Every row gives one point. The points of each table are mixes of a few directions, plus a little noise. Count the directions of each table, and those that both share. Where both have some left over, give the other angles between the two spaces (their principal angles), to ten degrees, smallest first.

First (6 x 3):
[[-32 -41  -7]
 [ -9 -13  -2]
 [ 46  59  10]
 [-12 -15  -2]
 [ 28  36   6]
 [-20 -25  -4]]
Second (6 x 3):
[[-11 -15  -2]
 [-32 -41  -7]
 [-28 -36  -6]
 [  5   6   1]
 [ 46  60   9]
 [ 20  26   4]]
Directions: first 1, second 1, shared 1

First (6 x 4):
[[ 34 -21  60  42]
 [-26  16 -45 -32]
 [ -3   2  -4  -4]
 [-14   8 -23 -16]
 [  7  -4  13   9]
 [  0   0   1   0]]
Second (5 x 4):
[[ 20  -9  34  18]
 [ -7  12 -10 -23]
 [-29  10 -51 -22]
 [  9  11  18 -18]
 [  7 -24   9  44]]
Directions: first 1, second 2, shared 1

First (7 x 8):
[[ 33  -7   1   8 -33  -4  46  -5]
 [-12   3   0  -2  12   1 -17   2]
 [ 21  -4   0   6 -21  -3  30  -4]
 [  6  -2   0   1  -6  -1   9  -1]
 [-33   7   0  -8  33   4 -46   5]
 [-17   3   0  -4  17   3 -24   3]
 [  2  -1   0   0  -2   0   3  -1]]
Second (10 x 8):
[[  1 -60  26   7 -22 -21 -46 -46]
 [ 10   3   8   0  -7  20  38  16]
 [-10   3  -8   3   1  -2  -7   5]
 [  3  20  -8   8   6  -2  11   1]
 [ -1   4 -25 -16 -11 -13  -5  17]
 [ -1   3   0  10  -3   2   8  -1]
 [ -4   6  10 -11  14  22  10  16]
 [ 20  10   7 -18  13   8  12   1]
 [ -4  15  -5  10  11  -3  -2  -5]
 [-13  -5  -7   7  -2  -9 -20  -5]]
Directions: first 1, second 5, shared 1

First (10 x 11):
[[-12  36 -42   3   2 -13   0  17 -14   2  17]
 [  0  -1   2   0   0   1   0  -1   0   0  -1]
 [ 17 -51  60  -4  -3  19  -1 -24  20  -3 -24]
 [ -3  11 -12   1   1  -4   0   5  -4   1   5]
 [ -5  14 -16   1   1  -5   0   7  -5   1   6]
 [  2  -6   7   0   0   2   0  -3   2   0  -2]
 [  3  -9  10  -1  -1   3   0  -4   3  -1  -4]
 [ -5  14 -16   1   1  -5   0   6  -5   1   6]
 [ -9  26 -31   2   1 -10   0  12 -10   1  12]
 [ 11 -33  39  -2  -2  12   0 -16  13  -2 -16]]
Second (8 x 11):
[[ 12  -9 -21   2   4  -8 -22   5   8 -15   7]
 [  3 -13 -24   1 -15   9 -13   0   4  -6   8]
 [-13  25 -10  -7  -5   2  16   3  -9  -5   1]
 [  0  -6  11  15  -5   0  -5   6  -9  11  -4]
 [  3  -1   0   8  -3  -7  -6   2  -4 -23  -4]
 [-21  15  44 -29   2  18  56 -31   3  16 -11]
 [  4  -5   6  11  15 -16  -4  -5  -1  18   9]
 [ 13  -5  -5  -2   7   2 -22  19   9   4  -6]]
Directions: first 1, second 6, shared 1

First (10 x 14):
[[ 33  26 -32 -13  -8  37  10   6 -16   9  25 -30   6  27]
 [ 29  21 -26 -11  -7  31   8   5 -14   8  21 -25   5  23]
 [-18 -14  17   7   4 -20  -5  -3   9  -6 -14  16  -3 -15]
 [  4   3  -4  -1  -1   5   1   1  -2   1   3  -4   0   4]
 [ 23  17 -22  -9  -5  25   7   4 -12   7  17 -21   4  18]
 [ 12  10 -11  -4  -2  13   3   2  -6   4   9 -10   2   9]
 [  6   4  -5  -2  -1   7   2   1  -3   1   5  -5   1   4]
 [ 15  11 -14  -5  -3  16   4   3  -6   4  11 -13   3  12]
 [-48 -36  46  19  12 -52 -14  -8  24 -13 -36  43  -8 -39]
 [-55 -41  52  21  12 -60 -15  -9  27 -15 -41  49  -9 -44]]
Second (9 x 14):
[[ -3   3  14  -5  35 -10 -35  12  11   6  -6 -18 -10 -37]
 [  5  -5 -13 -10 -42  25  43  -1   5 -13   0 -13 -37  34]
 [ -2  -9 -11   4 -16  26  24  13 -34 -15  27   8  52  21]
 [  0 -21   3  -3  28 -28   3  25   5 -18  12 -11   5 -35]
 [-15  22 -16 -32 -18  34 -21  -9   2   2   0  -6 -11  27]
 [-23   6  17   5   5 -23 -33 -27  15  14 -27  33  -1  -6]
 [ 11  -4   9  34  -1  -3  13  -6 -22  10   3  21  38   6]
 [ 12 -14  19  36  -8   3  29   4 -13   4  -5   4   5   0]
 [ 16  22 -23 -29  17 -23 -22  -9  31  10  -5 -20 -42  -9]]
Directions: first 1, second 6, shared 1

First (10 x 20):
[[-16 -27 -22  34  21   1  10 -22  -5   5  15  -8  20 -12 -21 -26  19  18
   -4  -4]
 [  9  16  15 -21 -13  -1  -7  14   3  -2  -9   4 -12   7  12  16 -11 -11
    1   3]
 [-18 -20   0  16  16  -3   0 -14   3  12  13 -13  15 -13 -21 -14  16  12
  -12   1]
 [ 11  19  16 -24 -15  -1  -7  16   3  -3 -10   6 -14   8  14  18 -13 -12
    3   3]
 [-41 -33  28   9  25 -11 -12 -16  16  35  22 -34  24 -28 -43 -13  27  17
  -34   7]
 [ 31  27 -16 -12 -21   7   7  15 -11 -25 -18  25 -20  21  33  13 -22 -15
   24  -4]
 [ 30  27 -14 -13 -21   7   6  15 -10 -24 -18  24 -20  21  32  14 -22 -15
   23  -3]
 [ 25  25  -5 -16 -19   5   2  16  -6 -18 -16  19 -19  17  27  15 -20 -15
   17  -2]
 [ 19  15 -15  -3 -11   5   6   7  -8 -17 -10  16 -11  13  20   5 -12  -8
   16  -3]
 [-50 -49  14  30  38 -10  -6 -30  13  37  31 -38  36 -34 -55 -29  38  28
  -35   4]]
Second (8 x 20):
[[ 13   4 -35   0 -12  -2  22   0 -29 -30 -15  36   4  18   5 -13 -13  -4
   27 -12]
 [ 36  10 -12  17   3  13  -2   2  12  -2   1  -5 -21  -5  41  11  -1   1
   13  20]
 [  4   8 -18  30  10  21  -2  -9  11  -3  11 -17  -5   4  12   0   4   3
   -4 -11]
 [-11 -14  33  -7  -6   7 -14  12  24  34  11 -26  -9  -1 -11  14  12  10
  -14  -9]
 [-60  57 -14 -13  26 -13  -8 -33 -26 -59  -7   9  42   7 -36 -16 -28 -40
  -43 -23]
 [  6 -53  22  -9  -5 -20   7   9   1  38   4   3   4 -22 -16  -8  22  25
   13  25]
 [-16 -12  38 -13  -6   4 -15  13  22  33  10 -26  -7  -1 -15  14  11   7
  -17  -9]
 [ 29   0 -13  -8 -10  -8  12   6 -14 -13 -15  26  -7   0  21  -1  -9  -2
   25  19]]
Directions: first 2, second 5, shared 2

First (9 x 24):
[[ -3   4  26  35  60 -51  20  -9  -7  16 -19  24  17  -3   0  24  -9   1
   -6   7 -11  14  -7   8]
 [ 15  -5 -18  -8 -23  19 -10  17  17  -1   3 -22 -32   5 -19  -7   2   2
    1   6  -5  -6  22   7]
 [ -7   5   1   2  -7   4 -19   7  -4  -3  -7  -5   2 -15   2   5  -4   0
   -7  -9   5  -1   4   2]
 [  6  -2 -11 -21 -12  17  20 -10   9  -7  20   5  -6  24   1 -11   7   2
   16  12  -1  -1  -6  -4]
 [ 17 -45   4   9   3 -21  31   2 -13  23   7 -15  -2  16   5 -43  19  -9
   -6   5  -3 -11 -17 -27]
 [ -2 -16   1  -9  -8   1  14  -9 -13   2  13   1  13   8  15 -23  11  -4
    3  -3   6  -6 -20 -18]
 [-11  22   3  -1   4   5 -13  -4   3 -10  -5  12   7  -9   1  22 -10   4
    2  -4   3   7   3  11]
 [ -4  -8   1   5 -14   2 -21  12 -11   3  -8 -17   1 -19   3  -9   1  -4
  -14 -14   7  -8   2  -6]
 [-12  46  -6 -12  -2  23 -22  -4  19 -24  -3  18  -3  -7  -9  42 -18  10
   12   2   1  13  18  28]]
Second (11 x 24):
[[  6  -5  10   4  35 -24  44 -20   4   8   9  24   8  28   3   0   4   1
   14  19 -10   8 -16  -2]
 [  6  -5   9   3  33 -23  42 -19   3   7   9  23   8  27   3   0   4   1
   13  18 -10   8 -15  -2]
 [ -5   3  -9  -7 -30  22 -31  14  -3  -7  -3 -18  -5 -19  -1  -3  -1  -1
   -9 -14   9  -7  10  -1]
 [  0   6   8  19  21 -18  -7   6   2   6 -16   2  -2 -11  -8  18  -9   2
   -8   0  -6   6  10  11]
 [ -5   5  -7  -1 -24  16 -35  16  -3  -5  -9 -18  -6 -23  -3   2  -4  -1
  -12 -15   7  -6  14   3]
 [ -3  -5 -13 -24 -38  30  -9   1  -3 -10  15 -12   0   1   8 -20   8  -2
    4  -8  11 -10  -5 -12]
 [ -4   6  -2   6 -11   6 -29  15  -1  -2 -13 -13  -6 -22  -5   8  -6   0
  -12 -11   4  -2  14   6]
 [  7  -5  11   5  39 -27  48 -22   4   9   9  27   9  31   3   1   4   2
   15  21 -12   9 -17  -2]
 [  6  -5   9   3  32 -22  40 -19   3   7   8  22   7  26   3   0   4   1
   13  17  -9   7 -15  -2]
 [ -3   5  -3   4 -12   7 -26  13  -1  -2 -10 -13  -5 -19  -4   6  -5   0
  -10 -10   4  -3  12   5]
 [ -6   1 -14 -15 -44  32 -36  15  -4 -10   1 -23  -6 -20   2 -10   1  -2
   -8 -17  13 -11   9  -4]]
Directions: first 4, second 2, shared 2

First (11 x 32):
[[ 16 -24  15  10   8   1  -1  12 -14  10 -16   0   3 -12 -19  25 -20  20
  -24  51  15 -27 -20  -5  28  16 -14 -32   4   9 -17 -26]
 [ 13 -21 -56  -7  13  11 -30  -1  31  15  13   8  -6 -60  16  -6   4  39
    1   9  27  -8  35  -6  11  41   7  -5  27 -21 -13  11]
 [  4   0 -21   7  -6   0 -15  -3  -5 -11  10  16 -13 -22 -10 -25  21   9
   25 -21 -16  -7  21  10 -10  12   9  -4   4   1  12  13]
 [  2  36 -35 -55   5 -28 -10 -27  19   9 -20   7  23  16  18 -13  -1   6
   21 -22  -4  12  12  30  -2 -29  -5  35  43 -43   5  27]
 [ -5   0  34  -4   7  -6  18  15  11   7 -18 -33  24  24  -2  34 -24   8
  -27  32  20  -9 -31 -11  29   3 -11  -1 -12  -5 -25 -19]
 [ -6  12  54   3  -8  -5  25   5 -14 -31 -17 -11   2  32 -22  20  -3 -18
    0   2 -31 -22 -48  16   9 -17 -15 -12 -40  14 -10 -31]
 [ -9   4 -16   0   2   4  -1  -3  10  19  14  -6   3   6  23 -11   0  -9
   -4 -14  18  32  24 -18 -16  -6  12  22  13  -4  11  22]
 [ -4  -8  27  20  -8  16  12   0 -19 -22  10  11 -22   4  -6   5   6 -29
   -2  -7 -23  -1 -19   0 -15 -11  -4 -16 -34  29   6 -19]
 [  1 -15  -3  13  -2  19  -1  -5  -7  -4  16  16 -22 -15   9   0   4 -17
   -6  -3  -4   8   3  -6 -16  -2   1  -9 -11  17   7  -7]
 [  0  -3   2   5   6 -12   1  10  -8  37  -9 -14  22  20   0   2 -19   9
  -20  26  35  17  11 -23   9  -1   5   9  29  -3   6  14]
 [-13  19   0   8 -16   1   1  -5  -4 -29  16   6 -15   5  -6 -32  31 -17
   36 -53 -36   6  12  13 -27  -5  14  11 -22   7  19  16]]
Second (9 x 32):
[[ -8  32   3 -10   1 -10  12   1   8 -26 -13 -17  12  19 -24 -17  14  10
   12 -27 -11  -1  -8  25  13  -7  28   3   7   5  11   9]
 [-27  26  -9   1  15   1 -17   3 -16 -33 -14 -19   7  19 -10 -10  -1   6
    5  -7 -13  -1 -27  -3   3  -2  21  13  40  13   7   4]
 [ -6 -17   6  -5   5  27  11  -9  21 -24  10   5 -24 -18  25  25 -10 -17
  -14  -2  -9  -3 -25   4  -6 -10  -9  -9 -26  11 -17 -27]
 [ 10 -45  14  12 -29   9  14   7   3  11   2  18 -33  -7  10   8  -2 -15
    8   0  10   7   8  16   3 -10 -15   1  -8  -4   0   3]
 [ 35 -28   4  -2   3  -6  12  -8  13  52  17  23   6 -28  17  15 -20   8
  -23  34  22  -6  31 -17  -9   4 -27 -26 -35 -11 -14 -12]
 [ 12 -36   5  -8  -4  16  15   4  32  20   0  -1 -12 -16  25  35 -18  -3
  -23  22  33   6  -4   5  23   1 -17  -2  -9 -14 -23 -14]
 [-13 -10   1   5  -3   9  -5   5  -4 -14  -6  -3 -14   4   5   4  -6  -6
    1  -1  -1   3 -16   4   5  -6   2   9  19   7   0  -1]
 [-24  47  -6   6  15 -21 -14   0 -36 -39 -17 -13  17  33 -39 -44   6  18
   22 -21 -36  -8 -14   5 -10 -11  38   3  45  28  32  16]
 [ 23  30 -19   2  -2 -27 -25  -5 -21  52  24   6  42  -7  -8 -15  35   0
   12   0   4   3  52 -39 -19  40 -18   9 -31 -37   4  20]]
Directions: first 6, second 6, shared 2; angles 30, 60, 80, 90

First (11 x 32):
[[-15   3   1  -7  17  -7  -3   2  10  -5  -4  -6   2   3  -7  -9   1   2
    0   5  -2  -6   3  -6 -10 -13  -1  -6  -5   0   4   7]
 [ 11   0   8  -5  11  -1   1 -15   2   5  -2  -5  -8   2  -8   8   0 -10
   -5  21  -2  -4  -7   9  14  -8  -1   7  -9   0 -11  -3]
 [-12   1  -6   3  -6   0  -1  13   0  -5   1   3   7  -1   5  -8   1   9
    4 -17   1   3   7  -9 -14   4   1  -7   7   0  10   4]
 [ 24  -4   3   5 -14   7   4 -10 -10   8   3   4  -7  -3   4  14  -2  -8
   -3   5   1   5  -7  11  19  11   1  11   0  -1 -10  -9]
 [ 25  -5   0   9 -24  10   5  -5 -14   8   5   8  -5  -5   9  14  -2  -5
   -1  -4   3   9  -6  10  17  18   2  10   6  -1  -7 -11]
 [-34   4 -12   2   0  -6  -5  27   7 -14  -1   3  16   1   6 -22   2  20
    8 -30   2   1  15 -21 -34   0   0 -19  10   1  22  12]
 [-13   2  -3  -2   5  -4  -2   7   5  -5  -1  -1   5   1  -1  -8   1   5
    2  -5   0  -2   5  -7 -11  -4   0  -6   1   0   7   5]
 [-60  10  -7 -14  37 -19 -10  24  27 -21  -9 -10  17   8 -11 -35   5  20
    7 -11  -3 -13  18 -29 -48 -28  -2 -28  -2   2  25  24]
 [ 24  -1  12  -6  11   1   3 -25   0  10  -2  -6 -14   2 -10  15  -1 -18
   -8  32  -3  -5 -13  17  26  -8  -1  14 -13  -1 -19  -7]
 [ 25  -5   0   9 -22  10   5  -6 -14   9   5   7  -5  -4   8  14  -2  -6
   -1  -3   2   8  -6  10  18  17   1  11   5  -1  -8 -11]
 [ 27  -4   4   6 -15   8   4 -12 -11  10   4   4  -8  -3   4  16  -2 -10
   -3   7   1   5  -9  13  22  11   1  13   0  -1 -12 -11]]
Second (11 x 32):
[[ 12   1   5   2  -1  14  21   0 -19  19  -4 -25   2  -4  -9   1  -6  -1
    3   8  -9   3  -3  15  -4   3 -16   5  -7   7 -10  -8]
 [ 17   9   3   2 -11   3  -4  -1   1  -5  11  21  -3   0  17  23  -3   0
  -12  -2  10   3 -11  -5  23  -6  27   5   2  -5  -7  -3]
 [ 11  20   2   6 -10   4   5   0   5   1  18   8   5  -8  18  29  -7   2
  -10  -8  15 -13  -9  -2  30 -13  28  -3   3 -17 -13   0]
 [ -5  -5  -2  -7  12  -4  -9  -3  -1  -3 -13  -7 -10  11 -13 -16   6  -4
    0   9 -10   2   7   1 -13   3  -8   3  -2  11   7   2]
 [-18 -18 -12  12 -14   2  10   1  -7  13  -5 -26   8 -12 -11 -24   2  -1
   25 -19  -5  -8  19  14 -20  30 -40  -8  12  -6  11   0]
 [  9  -6  -5  -3  -6  -6 -22  -3   1 -14  -4  27 -16  12   6  -1   8  -4
   -8   0   0  12   1  -8   5   9  15  10   5   8   8  -1]
 [ -3   1  15 -13  23  -4   3   5   8 -10  -1  15  10   3   0   2  -4   7
   -8  22  -3  17 -17 -13 -10 -28   6  -1 -20   9  -6   1]
 [-18  16  -1  -4  11 -14 -12   1  28 -16  12  16   7  -2  12  11   0   4
   -7  -5  15 -18  -2 -17  14 -26  27 -13   1 -18   1  13]
 [ -7  -4 -12  -8  10 -11 -26  -7   4  -9 -16  -4 -25  19 -14 -20  14  -9
   -3   2  -8  -7  18  -1  -7  11   1   5   8  10  16   5]
 [ -8 -11  -2  12 -11  10  24   3 -13  20  -1 -30  15 -16  -9 -13  -5   2
   21 -11  -5  -3   8  17 -16  19 -38  -6   3  -4   0  -4]
 [  9  -2   8   0  -2   6  10   3  -7   3   2   5   7  -4   4   6  -5   3
   -1   6  -1  12 -10   0  -1  -3  -2   3  -7   4  -7  -5]]
Directions: first 2, second 5, shared 1; angles 40

First (8 x 32):
[[  3   0   3 -10   9 -19   7 -17   5 -10   4  10   5  -6  -1 -19  -8   7
  -13   9 -15 -22   1  -8   1 -11  22 -12   6  28 -19   5]
 [ -7   8 -14  -3  -4  14 -16   0 -11 -28  10  32  46 -16  27   7 -48  21
  -18  17   2 -24   4 -13  20 -33  32   0  33  14  -2 -15]
 [ 10  -4   0   2 -15  10  -5  13   0  18  -3 -14  -5   4   9  22  -2  -6
   16  -5  13  12  -2   9  -5  21 -28   5  -5 -30  21   3]
 [  6  -5  -4   7  -9   1   8   8  -3  30  17 -21  -4   0   5  23  16  -7
   23 -26  12  -2  11   1 -17  32 -33  -4  11 -16  15  -7]
 [-14   7  -5   6   2  19 -12   7  -7 -22 -12  14   6   2  -3  -2  -7   2
  -10   9   4  16  -5   1  14 -25  15  13  -3  -3   1  -8]
 [  6  -3   6  -4  -2  -3   0   0   6   3  -9  -6 -11   4  -4  -4   3  -4
    2   6  -2   8  -6   5  -1   5  -5   2 -14  -7   1  10]
 [ -3   1  13  -2   8   0  -4  -1   8 -12 -31  -2 -30  14 -24 -21  16 -11
   -8  16  -6  31 -17  12   6 -11   7  11 -38  -6  -7  15]
 [ -1  -5  -1   2   9 -22  22 -10   1  21  22 -13  -9  -1 -11  -4  30  -5
    9 -27  -7 -17  15  -9 -20  22 -11 -15  12  18  -9  -5]]
Second (11 x 32):
[[ -7   1  -4   9  -4   6   5   2   8   7   0  -7  -3   7   5   4   2   9
   -6   0  -5  -3   7  -3  -7   5  11   1  -4  -1  -8   8]
 [  0   0   0   0  -1   0   0   0   0   0   0   0   0   0   1   0   0   0
    0   1   0   0   0   0   0   0   0   0   0   0   1   0]
 [  6  -1   3  -7   3  -5  -4  -2  -6  -6   1   6   2  -5  -4  -4  -2  -7
    5   0   4   3  -6   2   6  -5  -8   0   4   0   5  -7]
 [-14   3  -9  19  -7  13  10   5  16  15  -1 -15  -7  14  10   9   5  17
  -13   1  -9  -7  16  -6 -16  10  24   1  -8  -1 -16  18]
 [-10   2  -5  13  -5   9   6   3  10  11   0 -11  -4  10   7   6   3  12
   -9   0  -7  -5  12  -5 -11   7  16   1  -6  -1 -11  12]
 [ 37  -8  20 -48  17 -34 -25 -13 -39 -41   2  41  16 -36 -25 -24 -12 -45
   33  -3  24  17 -41  17  42 -26 -60  -2  23   3  40 -46]
 [ 23  -5  13 -30  10 -21 -15  -8 -24 -25   1  25   9 -22 -16 -15  -7 -28
   21  -2  15  11 -26  10  26 -16 -37  -2  14   1  25 -28]
 [ -9   1  -5  10  -3   8   5   3   8   9   0  -9  -4   8   5   5   3  10
   -8   1  -5  -4   9  -3  -9   6  13   1  -5  -1  -9  10]
 [ 11  -2   5 -13   4  -9  -7  -4 -11 -11   0  11   4  -9  -7  -6  -4 -12
    9  -1   7   5 -11   4  11  -8 -16  -1   6   1  11 -13]
 [-13   3  -7  16  -6  11   8   5  14  14   0 -14  -6  13   9   8   4  16
  -11   1  -9  -7  15  -5 -15   9  21   0  -8  -1 -14  16]
 [-23   5 -13  31 -11  21  15   8  25  26  -1 -26 -10  23  15  15   8  28
  -21   1 -15 -11  26 -11 -26  16  38   1 -14  -2 -25  29]]
Directions: first 4, second 1, shared 0; angles 80
